Each row is a point. Each copy is the shape, with its points in the same order, turned, moved and blurred by noise. Some copies are also mirrored. Which?

Shape (6 x 2)
[[-57  -9]
 [ -1  13]
 [ -2 -45]
 [  6  -4]
 [-24   6]
 [-33  31]]
Copy 1 (6 x 2)
[[-46 -46]
 [-11   2]
 [ 16 -53]
 [  1 -11]
 [-28 -19]
 [-48   0]]
Copy 1 is: only turned
Copy 2 (6 x 2)
[[ -6  58]
 [-19  -1]
 [ 37   6]
 [ -1  -7]
 [-12  23]
 [-38  28]]
Copy 2 is: mirrored

Shape (8 x 3)
[[ 36   0  12]
 [ 40 -44  15]
 [  7  34  14]
 [ 17 -27  16]
 [-28   8  17]
 [  2  10   2]
 [-17 -42 -31]
 [-17 -25  11]]
Copy 1 (8 x 3)
[[ -5  32 -20]
 [-20  24 -59]
 [ -5  22  25]
 [-22  11 -33]
 [-30 -15  14]
 [ -3   7   6]
 [  1 -40 -38]
 [-32 -15 -18]]
Copy 1 is: mirrored
Copy 2 (8 x 3)
[[-25   6 -29]
 [-50 -26 -36]
 [  1  31  -2]
 [-34 -19 -14]
 [  2  -3  29]
 [  3   1  -5]
 [ 10 -60 -13]
 [-14 -30  11]]
Copy 2 is: mirrored

Shape (9 x 6)
[[-46  19 -11  36  16   7]
 [ 20 -14 -31 -13 -13  13]
 [ -6  31  -2  21  15  -5]
 [  5  -7   1  12  10  14]
 [ 29 -14 -20   2  28   2]
 [ 17 -28 -19  13  -4   8]
 [ -5 -10  -9 -12   3  -9]
 [ -5  21  22 -17 -14  20]
 [-13  20  19 -44   4  31]]
Copy 1 (9 x 6)
[[-53  22  -7  27  -7  -5]
 [ 23 -18 -35   6  -7  12]
 [ -8  30  -3  18   2 -21]
 [  1  -7   3  15   7   4]
 [ 16 -15 -19   7  32 -10]
 [ 10 -34 -19  20   1   1]
 [ -2 -10 -14 -14  -6  -4]
 [ 12  18  15  -7 -28  16]
 [  6  26  14 -30 -12  36]]
Copy 1 is: only turned
Copy 2 (9 x 6)
[[-33   2 -46  28  21  18]
 [ 11  21  16   9 -21  20]
 [  3  10 -39   3  20   0]
 [ -3  -9  -7   2   8  15]
 [ 24  11  16  11  15  10]
 [  7  -5  16  20 -13  13]
 [-14  11  11  -1   6  -6]
 [ -9   2 -23 -41  -3  19]
 [-20  15  -5 -60  15  32]]
Copy 2 is: mirrored
Copy 3 (9 x 6)
[[-49  37 -25  10  20  23]
 [  5 -25  -5  15 -28  13]
 [ -8  39  -6  15  12   9]
 [  0  -1 -13  -1  14  14]
 [ 10 -20  14  24  15  18]
 [  1 -29 -18  16   3   7]
 [-16  -7   8   2  -6  -5]
 [  4  24  -9 -32 -18   5]
 [ -2  19  16 -47 -24  19]]
Copy 3 is: mirrored
Copy 4 (9 x 6)
[[-50  16 -16  28  20  25]
 [ 24  -5 -29 -19  -8   8]
 [-14  30   5  22  20  12]
 [  1 -10  -2   9  11  17]
 [ 27 -10 -17   6  30  -4]
 [ 17 -20 -23  11  -7   3]
 [ -7  -3  -8 -14   5  -8]
 [-10  14  25 -22  -5  31]
 [-12   6  21 -48  17  38]]
Copy 4 is: only turned

Shape (14 x 8)
[[ -3  37  16 -12 -23 -11 -13  14]
 [ 47 -19   2 -26  -9  -7 -13  18]
 [ 46 -27   5 -12 -25 -10  10  13]
 [-17   4   0  -8  17 -10  -3 -11]
 [-21  28 -18 -12 -13   4  10  -6]
 [ 42 -17  -1 -12  -9 -19   5  32]
 [-14  -5   5  29  -7  13   4  -9]
 [-13  12  -6  14   4  -9   4   7]
 [-33   3  22  -2  -5   7  21   7]
 [-41   5  17  -1 -14  -3 -11  -1]
 [-32 -13   9  24   1  -5  17  14]
 [ 46  -3  16 -32 -22 -38   5   1]
 [-30  -5  -6   7 -17 -20  -2  -2]
 [ 11  27   8   3  -5 -10   3  -6]]
Copy 1 (14 x 8)
[[-24  12   4 -38 -15   0   9   7]
 [ 34 -11 -17 -29 -10 -38   0  29]
 [ 36 -17 -23 -19 -28 -38  17   9]
 [ -7   6   9   1  15 -13  -9 -14]
 [  2  22  18 -12 -12  15   1 -21]
 [ 28   3 -24 -14 -19 -42  18  22]
 [ -8 -20 -16  13  -7  12   1 -19]
 [-11  15 -10  10  -6  -1   1 -11]
 [-15 -10  14   5   3   4  32 -14]
 [-31 -12  24   1  -7   5   3  -5]
 [-19  -6  -3  34  -7  -2  20 -12]
 [ 18  -1  -9 -46 -22 -60  12   0]
 [-17   0  13  15 -25  -9  -4 -13]
 [ -9  11 -17 -26  -5  -6   3 -16]]
Copy 1 is: mirrored
Copy 2 (14 x 8)
[[-11  42  24   7 -21 -16   7  11]
 [ 29 -15  23 -11 -23  -1 -24  12]
 [ 25 -31  14   5 -33 -13  -8  13]
 [  1  19  -4  -8  26 -21  10   0]
 [-16  31 -15 -15 -10 -20  29   5]
 [ 40 -13  16   3 -24  -8  -8  27]
 [-12   6 -23  29   7  -5  13  -7]
 [  8  27 -14  14   8 -15  18  10]
 [-28   8   0  16  16 -15  27  24]
 [-33  27  -4  14  15 -27   0  12]
 [ -5   7 -21  34  23 -17  19  26]
 [ 27 -12  42  -7 -29 -38  -4   6]
 [ -7  19 -21  14   5 -39   3  13]
 [  8  23  13   8 -10 -15  21  -9]]
Copy 2 is: only turned

Shape (15 x 9)
[[-10  17  17   6  28 -13   3 -26 -12]
 [ 17 -15  24  21 -21  -9 -50  43  23]
 [ 13 -12  25 -13  24   3  -3   9   2]
 [  6   5   2 -18  12  -5  -7 -32  -8]
 [ 44   6  46   6  30 -26  -6  -8   2]
 [-19 -12  -2 -17 -20   6  26  -8 -14]
 [ 18 -25 -33   6 -28  10 -33  30   3]
 [ 20 -11 -15  14 -20   7 -31  30 -13]
 [ 13 -30  32  23  15 -30  -8  15   4]
 [ -2  13  12  19   5  31  -1 -13  12]
 [  3 -10  -2 -34 -20 -11  -5 -12 -21]
 [  1  22   2 -11  13 -20  12   3  -5]
 [ -4  -5 -17 -17 -37   1  26 -11 -28]
 [  7   9   1  -9  11 -15  16 -26  14]
 [  0  -1  -6 -23 -15  13   9  -6 -15]]
Copy 1 (15 x 9)
[[  1  -6   1 -20  -3 -12 -22  -6 -26]
 [-14  11  53  22 -15  -2  16  16  50]
 [ -2   0  11 -10  19   8  12 -18   5]
 [ 11  11 -19  -4  -6  -1  -8 -19 -11]
 [ 17 -13  24 -14  15 -37   2 -32  11]
 [  6  -5  -9   2 -21  32  25   1 -33]
 [  3  25  10  56  -6  19  18  24  21]
 [  3  30  24  44   1   7  18  22   9]
 [-19 -32  32   9   2 -14  11  -9  15]
 [ 24   6  25  -2  -6  29 -26   1 -10]
 [ -2  18 -20   9 -23   7  33 -12 -14]
 [ 10   2  -8 -24   4  -5  10  18 -11]
 [ 19  10 -16  18 -31  21  34   5 -43]
 [ 27 -15 -18 -17  -6   3  -3  -6  -7]
 [ 15  16 -11   3 -13  24  24   0 -22]]
Copy 1 is: mirrored
Copy 2 (15 x 9)
[[ -1  16   5  -7  21   2  17 -19 -28]
 [  3  43  46   3 -46 -22 -29  28  14]
 [  1   8  26 -31  -4  14  -6   7 -10]
 [ 17   2  -1 -19   5  -2  -7 -26 -22]
 [ 33  28  53 -24  17   6  12   4 -21]
 [ -6 -27 -12  -9 -27   8  15 -19   1]
 [ 14   0  -7   1 -48 -24 -40  33  11]
 [ 17  16  -3   3 -43 -14 -22  34  -4]
 [ -1   7  56  -2  -9 -13   6  21 -16]
 [  0  18  -1  15   7  23  -9  -6  12]
 [ 18 -12  -4 -28 -37  -7   0 -24 -19]
 [  4  14  -5 -28   4 -11  23  -4  -7]
 [ 18 -30 -26  -5 -38  -1  20 -15  -2]
 [ 16  -4   6 -18  19  -8   9 -21   3]
 [ 12 -10 -16 -18 -27   9   1 -13  -1]]
Copy 2 is: only turned
Copy 3 (15 x 9)
[[-26  27  -9   5  18 -23  -6 -29 -10]
 [-18  -9  52  18 -35   1 -33  22  29]
 [-13   8  22 -13  11 -15 -16   6 -20]
 [-12  11  -5 -17   6  -4 -23 -35 -18]
 [  1  28  42   1  10 -49 -34 -17 -15]
 [ -7  -3  -8   2 -11  14  22 -16 -31]
 [  4 -23   6  18 -29  35 -40  22   7]
 [ -8  -6  10  28 -26  20 -40  20  -1]
 [-10 -15  34  19   6 -43 -13   4  -2]
 [-14  27  18  11  21  23  -1 -13   4]
 [-12  -7  -6 -11 -31   5 -13 -24 -34]
 [ -3  28 -13  -2  -9 -22  -5 -10  -7]
 [  4   1 -17  13 -31  24  10 -24 -43]
 [ 10  15  -3 -11   3 -13   0 -34  -4]
 [ -9   8  -6  -3 -14  20  -2 -10 -32]]
Copy 3 is: only turned
Copy 4 (15 x 9)
[[-14  18  16  15  11 -25  13  -3  -1]
 [ 25 -60 -13  36   5  -4 -53 -14  -8]
 [ -8 -32  12  -1  22 -19   0   3 -16]
 [ -4   6  14  -8  11 -10  14 -27 -11]
 [ 21 -29  35  36  27 -23  22  -2 -21]
 [-30 -12  -3 -20 -34  -3   9  -5  -8]
 [ 12 -35 -51  -2  -4  20 -35 -17 -28]
 [ 13 -23 -33  12  -7  10 -31 -10 -36]
 [  0 -46  -9  37  11 -36   3  -3  -7]
 [-24  -3  10  19  13  25 -12   3   3]
 [ -1 -14   1 -23 -22 -11   3 -32 -24]
 [ 13   5   9  -8  -1 -17   7   9  -4]
 [-12  -2 -12 -20 -47   8  14 -13 -24]
 [  3  -1  10  -2   7  -2  26  -8  12]
 [-13  -8   0 -25 -17   8   1  -7 -22]]
Copy 4 is: only turned

Shape (16 x 12)
[[  1   6  25  -9  -7 -14 -18  -2 -12  -3 -34 -25]
 [-22   0  12   7  16 -23 -10  -7 -12  17  -6 -26]
 [-28  32  14 -13  17 -16  -8 -11 -37 -11 -13 -12]
 [  5 -21 -16  10 -31 -13   9 -14 -19 -13  15  22]
 [-33   2 -27 -27 -18  19  22  27  26  -9   0  11]
 [  0 -27  -4  21 -23 -14  -8  -6 -25 -16  14  -9]
 [-22  20   4 -11   1   8 -24 -25 -13  11 -28 -20]
 [-23  29 -18  25 -48   3  28  32  10  -1   5  23]
 [  0 -20   2  30 -22   6   7 -27  -9   3  22  17]
 [  5 -17  18  19   6  -7  12 -38   8 -17   5  -7]
 [ 16  29  -4   3  23  -5 -16 -20  -8   3   2 -27]
 [  3 -30   2  21   4  -4  -2  -5  -9 -23  -9  29]
 [ -5 -20 -10  33  -3  12   9 -11 -22 -17  -6 -10]
 [-23  19 -23 -12 -49  15  56  30   2 -10   4  11]
 [-12  28  -7 -22  23 -17   6  -6 -32  30 -42 -18]
 [-10 -25 -20  35 -14 -25  -3 -33   5 -27 -14   1]]
Copy 1 (16 x 12)
[[ 15   9  17   1  16  30 -10  24   2  -2 -22 -31]
 [-16   5  20   2   6  15   9  -8  13  13   0 -34]
 [ 16   9   1 -28  12  29  23  14  12  28   6 -23]
 [ 17 -11   8  10 -19 -37   7  22 -18  -1  15  11]
 [ -8  14 -46  -3 -12  -2 -10  30  14 -50  30 -11]
 [ 17  -8  15  22 -15 -28   2  17 -12   9  10 -20]
 [ 17 -15   1 -11 -11  46  -1  -2  16   7 -13 -22]
 [  2  47 -37  23 -28  -3   6  28 -17 -25  19  25]
 [ 13 -20  19  23 -18 -15   5  -1 -31  -2  23  21]
 [ 24  -5  35   3   6  -7  -2 -18 -15  -7  26  -7]
 [  6   7   4 -22  -4  16 -27 -18   1  29  -3 -15]
 [ 34  -5  19  21  15 -19  -6  22   8   1  24  12]
 [ 33  -6  -4  32   0  -8   4  -4 -14   1  19 -20]
 [  2  30 -59  -1 -15 -17  18  33 -25 -44  14   7]
 [  1   6 -23 -18  15  20  13  -9  28  21 -36 -12]
 [ 37  10  32  21 -26 -27   4  -5  12 -15  15 -10]]
Copy 1 is: mirrored
Copy 2 (16 x 12)
[[ 13  18  -5 -39  10 -22   7  16 -10   4   0  10]
 [-17   3  -5 -15   6   6   6  17 -29  12  12  12]
 [  5  22   6 -15   9  13  30  42 -26 -14  -7  22]
 [  8   1  33  27 -26 -30 -12   0  -4 -21   7   5]
 [  1  29  -8  30 -10  -7 -12  29  13 -11 -32 -47]
 [  2 -15  31  -2 -18 -22 -25  14 -11  -4  12  10]
 [  9  32 -13 -28   7  12   3   5 -33  -8 -15  11]
 [ 21  46  23  45 -22   1 -20  22  24  22  -4 -12]
 [ -4  -9  34  17 -21  -1 -16 -24   4 -13   3  12]
 [-13 -18   1 -12 -25  -2   3  -9  18 -16   2  20]
 [ 26  -2 -22 -16   0  23  11   9 -17 -13  23   7]
 [ -1 -21   6  19   3 -28 -12   3   9 -14 -12  22]
 [ 13 -22  11   4 -27  -6 -15  10  -7   3 -19  17]
 [ 19  41  27  38 -39 -10   7  31  21  10 -26 -40]
 [ 14  30 -25  -5   4  -2  40  20 -50  15  -6   5]
 [-11  -2  -4   7 -38 -22 -33   5  -2 -18   0  39]]
Copy 2 is: mirrored
Copy 3 (16 x 12)
[[ -8   9  36  22 -11 -23 -20   3  -7 -19  -3  -1]
 [ -5   2   7  22  24   3 -27  13 -19  -5   0   3]
 [ 12  29  10   6  15  -5  -3   5 -33 -37 -12  -4]
 [ 12 -11  11  24   2   0  49  -4  -2  25   0  20]
 [ -9 -15 -33 -32 -25 -25  16   1   2  13 -38   7]
 [  4 -25  23  32   2   1  27  21 -10   9   4  13]
 [  1  20  22   6 -15   7 -25  -4 -36  -6 -15  -4]
 [ -1  19 -11  -3 -30 -12  31  44  24  36 -38  12]
 [  3  -6  21  11   8  29  37   5   3  35   7   5]
 [-10  -8  23  25  18  27  17 -15  11  -2  -7  -5]
 [ 16   8  -9  37  -1  19 -16  -2 -11 -18   0 -22]
 [ 19 -22  26  -1  11  14  22  -3  18  -6   2  26]
 [ 22 -28  28  14   9  15   9  16  -5   9 -19  -1]
 [  1   5 -14 -13 -20 -41  41  17  11  36 -60 -12]
 [ 30  34   4   8  20 -23 -43  -4 -28   0 -23  -9]
 [  0 -14  22  37   3  28  22  -9  -5   5 -29  42]]
Copy 3 is: only turned
